Rows are points. To make a cloud, some directions were put in groups of two or more. Within a group, all points are equally far from the middle, so they leave a hole (a ring in 2 directions, a hollow ball in 3). The other directions are filled evenly. Then the cloud was stretched, turned, moved and blurred a little. How many holes are there, and how many directions does each take, smallest first?
(in the rows, 128 means zero)

Cloud:
[[145 164]
 [138 140]
 [149 101]
 [145 124]
 [150 118]
 [121 176]
 [ 93 125]
 [ 77 102]
 [151  69]
 [140 120]
 [163  83]
 [152  86]
 [ 97  78]]
Holes: 0

Cloud (19 x 3):
[[104  91 147]
 [133 157 104]
 [172 104 143]
 [162 123 156]
 [129 167 150]
 [ 87 157  91]
 [151 198 133]
 [168 105 158]
 [ 96 160 139]
 [ 93  68 114]
 [129 173 100]
 [142 143 155]
 [163  91 164]
 [176  91 152]
 [153 194 130]
 [110 165 145]
 [102 110 144]
 [150 142 117]
 [167 126 138]]
Holes: 1 (2)

Cloud:
[[ 79 135  88 132]
 [131 148 170 170]
 [ 74 123 100 139]
 [178 145 104 115]
 [159 129 120 177]
 [143  88  92 118]
 [128  81 115  89]
 [114 143  92 174]
 [130 164 115 179]
 [167 114 174 114]
 [156 106 172 100]
 [182 150 139 111]
 [129  78 102 137]
 [158 126 114 175]
 [157 101 177 118]
 [128  80 126  88]
 [170 115 174 135]
 [129  87  97 152]
 [108 126  84  85]
 [ 95 100 164 148]
 [100 150 170 141]
 [126  69 126 112]
 [151 132 115 181]
 [106  76 148 141]
 [ 91 138  85 154]
 [166 169 106 108]
 [127 125  97 178]
 [158 108  87 119]
 [ 86 141 160 126]
 [ 72 130 106 116]]
Holes: 2 (2, 2)

Cloud (51 x 6):
[[169 108  98 126  84 144]
 [140  74 178 124 144 139]
 [ 66 144 117 165 101 112]
 [ 93  95 132 139 157 167]
 [139 102  86 117 132  88]
 [ 83 139  95 130 101 141]
 [112 138  81 120 108 146]
 [135 118 137  98 179 164]
 [172  93 157 116 177 126]
 [ 82 149 127 210 100 160]
 [ 70 137 177 130 128 113]
 [122  74 140  70 140 100]
 [ 98  97  90 154  95 153]
 [ 98  99 162 105 133  82]
 [104  79 167 138 172 112]
 [121 125  94 147 151  92]
 [111  83 169 105 126  91]
 [ 95 129 191 137 126 106]
 [132  83 118 174  98 118]
 [ 87 117 141 152 190 106]
 [ 92 117 118 142  71 151]
 [116  78 141  74 131 125]
 [107  75 148 135 155 155]
 [133 153 173 119 132 109]
 [114 163 118 117 125 106]
 [139 103 136 150  85  96]
 [ 96 149 151 112 186 152]
 [125  80 157 167 149 126]
 [ 97  95 187 122 161  98]
 [122  83 175 117 133 157]
 [109  87 138 110 109  83]
 [164  91 111 163 107 132]
 [127  79 153  78 187 104]
 [ 74 138 162 109 151 102]
 [116  73 182 118 156 111]
 [125 165 138 141  91 136]
 [161  88 129 121  75 124]
 [103 147 150 135 203 120]
 [136 156 133 139 107 103]
 [ 89 146 143 206 121 172]
 [155 119  97 159  90 165]
 [117  99 106 107 124  78]
 [ 97 139 190 141 121 114]
 [147  88 112 171  93 151]
 [110 124 102 123 129  80]
 [ 97  88 136 160 167 108]
 [118  70 176 124 158 120]
 [134 147 159 104 160 163]
 [139 115 174 117 127 170]
 [113  78 115 140 169 115]
 [ 71 138 108 177 130 108]]
Holes: 3 (2, 2, 2)

Cloud:
[[170  86 159 136  73 120 146  97  92]
 [ 68 102 191 109 112 102 108 141  82]
 [117 106 124  93 167 106 148 103 103]
 [147 118 119 142 124 123  97 125 159]
 [124 150  90 137 187 102  71 103 124]
 [193 131 108 147  80 109 114  69  88]
 [131 110  77 110 151 141 102 169 109]
 [140 117 119 126  71 155 146  75  85]
 [146 110 148 167 102  78 120  82 165]
 [138 170 127  95 146  96 208  75 141]
 [188  96 133  74 103 121 171  94 111]
 [172 111 132  85 172 148 128 112 107]
 [152 100 117 129 146 126  56 103  94]
 [108 171  99 164 105 108  84 123 135]
 [170 122 125  96 115 120 169 115  70]
 [140 124  99 136 146 114  84  88  51]
 [147 106 111 104 141 138 154 184 119]
 [169  97 188  96 148 141 191 123 120]
 [110 136 109 165 164 107  77 106  93]
 [157 136  85 151  94  98 129 108  86]
 [162 135 181 114 151 128 146  98 110]
 [ 69 129 154 146 145 132  81 106 105]
 [110 100 142 111 189 104 126 162 112]
 [152 154 123 152 138 112 165 133 112]
 [156 152 101 175  84 115 134 116 127]
 [172  96 193 148 107  86 120 121 140]
 [127 130  97  91 115 115 141  88 124]
 [145  88 157 139 108 142 122 118  77]
 [124 139 150 124 135 103  70 107 136]
 [163 180  96 120 129 104 107  75 151]
 [153 125 140 170  79 100 123  82 115]
 [103 162 133 148 173  79  94 171 155]
 [155 145 104 152 144 129  82  83 111]
 [109  94 139  84 137 164 129 147  78]
 [ 96 113 115 161 147 159 131 141  93]
 [191 110 114 156  64 105 109 128 111]
 [172 138  79  90 143 118 148 109  66]
 [176  97 104 170  69 116 171 105 114]
 [142 151 151  97 132  72 180 120  97]
 [149 134 128 143 146 156 145  94 124]
 [188 154  48 143 147 127 147 102 112]
 [134  90 109 161  79 113 131 132 109]
 [123 150 122 137 116  46  88 106 112]
 [149 112 121 141 116 156 164 122  88]
 [203 154 102 120 124 130 152 147 142]
 [169 147  68 108 117  89 101 103 107]
 [195 114 133 171  79 115 133  92 107]
 [130  89 150 136 110  90 141 158 128]
 [160 108 162 177 143 113 129 128 151]
 [153 140 153 116 153 123 143  91  97]
 [133  80 156 155  97 109 114 154  69]
 [108 162 147 105 122  68  74 122 101]
 [117 141 117 129 168 106 177 156  95]
 [148 141 154 119  91  89 109 128 124]
 [130 114 113 187  76  83 134 112 126]
 [153 158  60 129 153 122 149 133 147]
 [161  87 168 109 134 132 137 104  79]
 [147 126  90 117 170 132 174 112 126]
 [138  85 174 100  82 150 148 118  98]
 [175 117 143 129  78 116  73 107  70]
 [202 120  74 130  93 126 140 102 159]
 [159 166 113 110 157 147 128 155 135]
 [169 106 155 163 104  94 104  79 128]
 [136 110 145 167 128 119  60 173 110]
 [142 169 139 134 149  83  92 116 140]
 [178  82 102 154  76 133 122 111 145]
 [111 143 124  85 152 108 129 168 119]
 [107 190  95 142 172  66  84  91 133]
 [130 100  54 139 139 120 111 149 116]
 [131 162  78 105 152 118  50 108 108]
 [108  97 172 119 105 102 141 148  73]
 [137 162 100  79 174 140 114 158  90]
 [150 101 202 104 124 162 129 109 120]
 [103 110 118  98 124 138 147 154  98]
 [197 139 117 101  81 152 168 137 138]
 [145 157 106  92 159  93 193  84 135]
 [150  95 180 149 114  90 145 140 169]
 [156 164 136 115 131  76 165 140 153]
 [199 106 137  81 166 166 142 133 101]
 [174  99 155  97 133 129 176  86  89]
 [147 136 130 144 148  87  66 107 123]
 [189  99 102 126 163 156 104 174 120]
 [208  99 134 150  93 182  90 106 110]
 [168 156 139 165 109 123 114  95 151]
 [128 117 119 140 112 122  67 130 131]
 [146  74 149 126  98 130  81 145  91]
 [133 151  84 184 104  83  84  89 111]
 [102 107 168  95 181 120  72 147  82]
 [163 137 138 137 166 130 126 114 122]
 [129 169 135 113 120 123 167 129 110]
 [119 119 128  94 160 142 103 134 127]
 [124 144 139 150 136  94  61 118 109]
 [155 103 142 116  80 135  39 109  70]
 [127  88 149 103 166 132  98 132  64]
 [115 140 119  96 176  92  74 157 111]
 [154 122 158 139 151 144 143 149  96]
 [155 167 143 132 131  88 102  66 165]
 [108 142 104 123 151  84 173 157 120]
 [120 161 116 131 194 120 123 155 109]]
Holes: 1 (4)

Cloud, 91 rows:
[[134 132  82 105 168  95 137  78  80]
 [151  96 134  98 114  93 113  76  31]
 [111 195 124 137 135 158 111  98 151]
 [214 104 117 131 124  48 160 143  68]
 [ 94 123 182 131 117  79 168 125 141]
 [165 104 143 117 103 104 137 169  55]
 [152  96 146 130 107  92 180 175 142]
 [124 151 130  80 125 151 146 141 120]
 [144 107  80 146 173  97 152 155 162]
 [ 65  95 117 134 119 102  86 141 107]
 [114 143  91 100 126 121 120 114  90]
 [ 94  99 113 168 149 152 107 140 100]
 [106 152 123 126 134 103 136 140 109]
 [ 92 118 211 123 123 109 155 119 108]
 [121  80 126 138 131 104 105  90  95]
 [ 98  94 145 149 147 137 150 145  85]
 [114 165 156 145 136 107 153 171 185]
 [118  85  94 154 151 151  95  95  84]
 [102 184  89 128 135  70 149 190  85]
 [117 129 102 163 150 115 116 125  66]
 [137 132 133 106 129  87 144  69  68]
 [154 145 149 140 130 114 180  81 114]
 [114 152 164 161 158 140 113 105 104]
 [144 141 120 177 202 121 141 126 113]
 [150 118 121 113 124 149 155 116 108]
 [136 160 197 122 102  53 159 145  72]
 [125 130 107 142 165 106 142 129  86]
 [105 135 160 138 126 142 111 110 108]
 [160  80 124 132 108  64 162 121  56]
 [121 123 121 128 150  28 147 170 120]
 [ 99 107 165 134 160 104 127 131  78]
 [121 106 128 126 118 145 100  92 124]
 [ 45 134 157  89 108 144 134 134 119]
 [149 137 175 121 122  98 143 180 104]
 [184 113 128 145 122 145 112 149  70]
 [138 104 130 154 171 100 148  91  90]
 [146 147  86 113 119  99 121 151  92]
 [137 149 193 155 169  70 130 189 124]
 [117 142 164 133 101 109 120  62  53]
 [174 143 146  93 105  85 131 139 104]
 [115 142 125 125 114 123 130  72  92]
 [ 69 141 154 171 129 120 122 110 179]
 [117 146 150 181 141 121 148 102 109]
 [109 110 157  89 143 149 128 114 121]
 [149 100 155 126 120  54 151 129  83]
 [102 102 124 153 128 134 137 153  99]
 [155  73  74 135 162 105 121 136  45]
 [186 123 135 120 132 108 169 191 161]
 [132 149  93 128 150  78 138 165  87]
 [124 146 127 142 129  73 161 183 141]
 [133 163 129 101 126  91 149 107  81]
 [149  95 169  77 103 113 102 154  90]
 [128 116  91 152 123 102 191 154 142]
 [132 145 134 154 144 115 181 145 134]
 [122 121  65 122 153  68 127 158  66]
 [160 107 126 138 179 133 143 164  73]
 [ 91 145 115 123 176 106 156 140 127]
 [168 114 171 138 124 113 145 141  68]
 [ 94 116 130 114 133 131 139 156  95]
 [163 135 162 170 148 135 132 165 142]
 [164 154 114 107 134 141 139 118  65]
 [126 139 124 155 110 127 114  77 134]
 [121 109 159 155 139 125 108 169 119]
 [134 138  78 112 142 130 122 105 119]
 [135 121 148 116  69 152 108 157 107]
 [149 136 128 163  95 164 147 105 158]
 [132 150 116 167 125  79 180 146 107]
 [127 129 102 139 160  89 147 180 139]
 [101 151 188 121 154 122  94  85  68]
 [126  77 146 139 135 126 130  69 112]
 [105 142  81 164 162 102 139 121 148]
 [128 136 161 166 152  63 131 159  87]
 [ 98 167 106 163 112 150 141 139 150]
 [158 115 153 125 140  49 171 139 109]
 [177 107  95 180 102 104 181 160 134]
 [124 179 129 160 138 132 153 165 123]
 [138 132  89 153 135 107 119 119  64]
 [136  96 195 179 149 125 140 172  87]
 [120  74 163 123 111  80 152 180 114]
 [153 163 194 143 122 122 148 122 106]
 [125 111  99 138 168  80 156 206 157]
 [146 125  63 141 126 117  88 140 109]
 [160  88 182 117 121  99 149 171 108]
 [125 150 179 115 118  92 153 151 155]
 [119 177 169 158 116 107 157 181 115]
 [159 147 157 144 103  80 180 163 135]
 [ 94 164 114 112 138  66 158 146  96]
 [ 74  92 133 151 125 162 132 148 136]
 [ 58 135  91 141 156 168 129 131 178]
 [157 103 131 122 105  58 131 147  30]
 [152 156 169 135 133  59 156 158 116]]
Holes: 0

Cloud:
[[ 97 117 108  86 174 114 172 162 198]
 [ 87 122 164 116  82 144  99 125 130]
 [113 131 116 113  87 120  89 109 165]
 [145 136 116 156 160 193 118 139 153]
 [176 123 120 112 120 137 177 158 107]
 [114 114 135 167 119 114 181 129  98]
 [101 171  88 106 112 141 127 188 170]
 [ 87  86 103 148 150 125 169 162 177]
 [ 85 124 158 151 107 143 175 107 124]
 [140 128 118  76 115 150 167 156 144]
 [177 128 106 158 170 147 129 117 175]
 [126 128 131 177 163 149  98  88 124]
 [170 130 102 171 163 183 108 145 130]
 [142 170  96 184 148 133  67 125 190]
 [138 157  99 197 115 137  66 126 156]
 [130 140 107 129 118  82  76 140  96]
 [134 134 119 120 160 140  92 177 104]
 [145 109 108 144  94 119 183 126 143]
 [162 134  80 151 137 139 101 132 193]
 [131 140 100 159  87 107 120  89  91]
 [135 109 122  82 156 145 128 120 162]
 [102 120 119 133 172 118 138  57 117]
 [129 123 104 165 137 147 190 141 179]
 [115  95 115 154 118  97 123  81 189]
 [116  90 121 127 179 145 154 164 202]
 [153 108 144  87 141 148 122 157 126]
 [159 128 122 142 119  98 112 172  97]
 [165  97  91 139 156 174 142 165 182]
 [150 193  57 139 131 119 119 138 191]
 [119 142 112 140 164 128 148 137  97]
 [135  69  95 139 154 129 151 127 204]
 [136  95 145 172 189 164 130 119 125]
 [156 168 103 135 173 154  93 205 132]
 [119 129 128 134 186 114 113 115 204]
 [113 117  75 183 133 111 170 133 157]
 [110 122 103  90 136 150 166 131 177]
 [161 109 159 136  81 146 130 142  73]
 [121 163 111 116 141 155 150 137 176]
 [114  51 154 112 140 122 178  82  86]
 [122  64 147 117 135 117 174  80  87]
 [163 175 143 123 140 146 116 116 132]
 [123 176 117 139  77 142 137 153 134]
 [148 115 113 144 112  91  88 130  94]
 [136  75  96 166 177 120 142  65 126]
 [157 150  84 166 177 153 152 138 131]
 [137  93 100 136 159 148 163 115  94]
 [142 118 149 138 107 129 198 177 106]
 [146  71  75 178 159 167 161 120 129]
 [164  89 133 185 141  91 123 101 103]
 [126 103 106 149 176 145 143  86 194]
 [154 141 122 127 159 172 110 131 115]
 [132 159 155 127  96 136 136 206  70]
 [ 85 165 140 149 100 126 118  88  97]
 [121 148 141 101  93  90 145  97 112]
 [124 154 158 127  97 113 165 151 111]
 [135 156 132 146 159 118 146 115  97]
 [155 124 142 117  80 113 102 136 114]
 [129 108  93 150 110  76 161  86 104]
 [127 101  99 207 145  85 114 106 139]
 [127 111 201 138  91 142 125 128  79]
 [118 141  87 136 117 102 155 158 179]
 [154 122 124 143 155 166 173 161  78]
 [100 121 106 133 198 144 147 168 132]
 [147 140 101 171 162 116 110 167 108]
 [ 79 112 142 129  91 127 111  72 126]
 [124 114 134  95  84  93 115  82 133]
 [103 177  95 117 164 101 106 108 118]
 [105 114 107 120 189 114 150 149 119]
 [ 92 167 105 119  99  92 125 139 164]
 [123 101 138 102 153 116 159 176 174]
 [119 100 153 124 169  96 144 140 112]
 [174 103 139 148 129 117 156 187 142]
 [132  98  93 177 152 161 150 103 171]
 [115 167 118 178 108 116 144  96 163]
 [117 127 131 108  96 139 100 137 164]
 [126 137  65 161 118 119 106  83 117]
 [129 108  76 167 131 144  98 134 168]
 [137 112 136 117 143 139 114 188  83]
 [146 123 118 142 109 102 120 180  91]
 [104 118  79 170 130  99 157 140 160]
 [146 150 116  93  97 114 155 157 117]
 [148 119 101 108 181 169 182 158 152]
 [160  38 130 158 103 133 187 129 109]
 [ 95 126 153 142  99 112 173 107 111]
 [133 144 124  69 128 128 104 105 148]
 [139 163  54 176 182 114 119 156 197]
 [ 89  80 102 147 129  95 147 140 145]
 [ 86 163 146  86  73  89 121  84 109]
 [127  90  91 153 106 142 101 150 108]
 [135  84 164 108 146 108 148  95 148]
 [104 129 117 102 184 137 134 172 195]
 [134 180  71 111 107 115 121 186 179]
 [177 107 107 215 178 113 119 129 124]
 [110 100 104 119 167 149 120 139 197]
 [133 150 115 153 136 147 130  97 184]
 [ 91  51 110 153 142 139 193  82 130]
 [132  43 142 162 121 113 163  91 101]
 [144 135 149 118 161 123 178 115 123]
 [145 116 109 205 101 132 118  91 124]
 [ 93 137 157 102 105  95 162 125 104]
 [133 105 174 140 171 130 128 139 103]
 [113 156 121 139 197 151 133 177 179]
 [ 62 129 108 120 110  94 147  93 143]
 [123 128 129 162  79 125 128  90 104]
 [113 156 105 103 115  78 121 150 178]
 [132  68  96 153  98 115 146  99 151]
 [133 164  93 151 184 161 120 201 166]]
Holes: 2 (2, 3)

Cloud, 90 rows:
[[ 72 105 161 141 152 111 124 142 118]
 [ 76 143 141  80 113  94 150 111 162]
 [ 88 110 161 112 195 181 168 145 163]
 [ 95 133 137 142 159 168 156 113 119]
 [187 126 136 137 165 147 127  58 119]
 [128 148 120 110 111  97 134 109 173]
 [145 153 142 132  87 175 135  90 109]
 [144 138 147 119 159 117 152 100 198]
 [147 127 119  91 167  91 102  45 116]
 [ 73 148 139 145  89 175 128 134 102]
 [137 128  95 117 160  89 135 149 138]
 [194 109 118 151 206 113 142 125  66]
 [151 113 106 129 154 205 143 120 139]
 [103 130 122 124 113 131 149  81 170]
 [ 81 138 158 147  95 147 126 107 178]
 [121 140 144 158 124  62  68  81 113]
 [ 83 117 153 129 125 148 161 140 144]
 [186 137  60  80 167 113 156 109 103]
 [189 140  91 117 167  87  90  66  99]
 [ 90 149 107 117 149 134 118 104 113]
 [106 107 154 125 170 129 118  54 156]
 [163 162 151 112 115 142 101 142 166]
 [104 127 162 112 171 114 124  81 198]
 [115 149 144 114 112 153 162 161 128]
 [116 126 106  86 159  87 133  95  94]
 [ 98 115 192 112 213 127 147 117 136]
 [119 152 135  96 177 125  92  49 134]
 [175 133  76 103 136 152 140 105 163]
 [136 149  80 149  98 103 137  87 113]
 [ 76 128 166 146 119 116 130  70 157]
 [ 85  80  85 113 156 120 169 121 147]
 [164 183 115 141 157 136  66  68 129]
 [ 84 135  92  96  90 141 128  92 157]
 [172 170 140 165 198 136  84  76 131]
 [103 137 158  85 122 136 185  85 117]
 [ 96 146 135 135 147 160  88 103 108]
 [150 170 150 174 113 151 117 147 128]
 [ 90 163 125  83 115 100 163  70 119]
 [122  99 120 139 176 141 107  39 159]
 [102 144 150 116 157 139 123 110 191]
 [136 144 113  94 134 107  99  77  45]
 [111 161 163 131 117 121 104  79  78]
 [144 118 110 156 107  95 112  71 110]
 [125 120 100 173 127 100 124 113 138]
 [121 107 148 161 138 151 120 124 137]
 [147 183 111  98 144 153 165 103 154]
 [102 142 158 117 142 115 125 171 112]
 [153 113 122 116 156  90 103  97 184]
 [ 80 119 133 136 177 134 178 127 135]
 [139 107  90  90  94 112 146 125 140]
 [104 124 123  91  91 117 148  38 144]
 [109 176 138 135  94 118  78  86 136]
 [100 140 145 159 178 167 152 136 139]
 [135 179 123 117 171 124  56  63 131]
 [143 164 152 181 117 100  96  98 114]
 [ 65 152 127 119 105 137 178  97 159]
 [169 168 135 117 135 117  58 127 114]
 [160 154 131 101 124  79 121  79 131]
 [ 84 112 152 120 102 141 150 121 128]
 [166 128 103 107 130  92 140  72 135]
 [126 124  96 107 138 111 134 163  78]
 [157 167 172 140 135 125  87 155 134]
 [155 181 115 110 160 128 161 129 125]
 [144 145 126 124  56 139 107 106 129]
 [197 155  84 123 128 100 112  54 113]
 [135 119 165 167  92 107 116 110  94]
 [117  86 114  85 131 147 157  58 106]
 [139 109 128 149 108 135 135  86  85]
 [141 176 131 173 195 123  96 102 121]
 [116 117  69 126 168  89 125 123 129]
 [142  68 144 128 172 121 138 102 195]
 [134 121 112 117 125 130 175  41 139]
 [ 69 137  90 110  85 133 180 144 123]
 [177 144 118 115 100 129  99  65 167]
 [168 159  93 144 107 137 120 147  59]
 [123 181 132 142 112 116 108 163  98]
 [141 118 156 126 121 141 177 151 137]
 [108  99 132 105 146 102 140 117  60]
 [173 156 129 182 169 136  48 100 111]
 [131 122 160 119 118 152 168 139 148]
 [159 131 145 188 123 102  98 144  91]
 [121 117  76  79 140 130 152 123  87]
 [168 163 143 113 161 127 171 144  76]
 [117 118  97 100 139 127 207 130 111]
 [109 120  97 162 150 105 115 161 127]
 [ 90 159 141 138  80 134 163 115 141]
 [110 138 154 170 182 111 133 104 154]
 [134 146 167 163 150 126 154 156 116]
 [116 149 122 145 106 150 108 107 153]
 [110 130 163 178 122  84 122 146  94]]
Holes: 0
